Every row gives one point. The points of each table are mixes of a few directions, plus a little noise. How many directions does each table use, and how many do they share? Where both have some left over, give the other angles between the two spaces (their principal angles), to ten degrees, smallest first.

First:
[[ 89  26]
 [-66 -19]
 [ 14   4]
 [-37 -11]]
Second:
[[ 20   6]
 [ 47  14]
 [-94 -27]
 [-39 -11]
 [ 66  19]]
Directions: first 1, second 1, shared 1

First:
[[-23  52 -35  85  -4  -2]
 [ 31 -22 -26 -86  28 -38]
 [ 94 -56 117 -17  26 -22]
 [-45   5  36  -2  18  24]
 [-58  12 -40  13 -40  41]
 [  1   9 -54   6 -27  -2]]
Second:
[[ -92   60   25 -109  -92  -85]
 [ -17   11    5  -20  -17  -16]
 [  32  -21   -9   38   32   30]
 [  23  -15   -6   27   23   21]
 [  62  -40  -17   73   61   57]
 [  -7    4    2   -9   -7   -7]]
Directions: first 4, second 1, shared 0; angles 60

First, 10 rows:
[[ -23   16    5   58   47   -3  -17   19  -27]
 [ -56   63   -3   90   81    8   21   15  -55]
 [  18  -24    3  -22  -21   -5  -15    0   17]
 [ -31   45   -8   30   32   10   35   -4  -27]
 [  38  -25   -9 -100  -79    5   32  -33   45]
 [  55  -63    3  -87  -79   -9  -22  -13   53]
 [ -17   18    0   31   26    2    3    6  -17]
 [  40  -55    8  -42  -44  -12  -40    2   35]
 [ -31   40   -5   38   37    7   24    2  -28]
 [   8  -16    5    3   -1   -5  -21    7    5]]
Second (10 x 9):
[[ -8 -21 -33  75  39  -8 -30  60 -11]
 [ 11 -30  29  24  13 -15 -65  14   0]
 [-33  57  75  23  49   1 -17 -47 -41]
 [ 25 -66   4  42  11 -23 -88  50  12]
 [  8   8 -13 -51 -35  10  43 -23  15]
 [ -6   1 -53  16   0   7  36  29   2]
 [ -7  17 -20  -9  -6   8  37  -4  -1]
 [  4  12   2 -38 -22   7  29 -26   8]
 [-23  66 -38 -50 -24  29 121 -41  -4]
 [ 32 -43  44 -31 -25 -16 -63 -13  21]]
Directions: first 2, second 3, shared 2
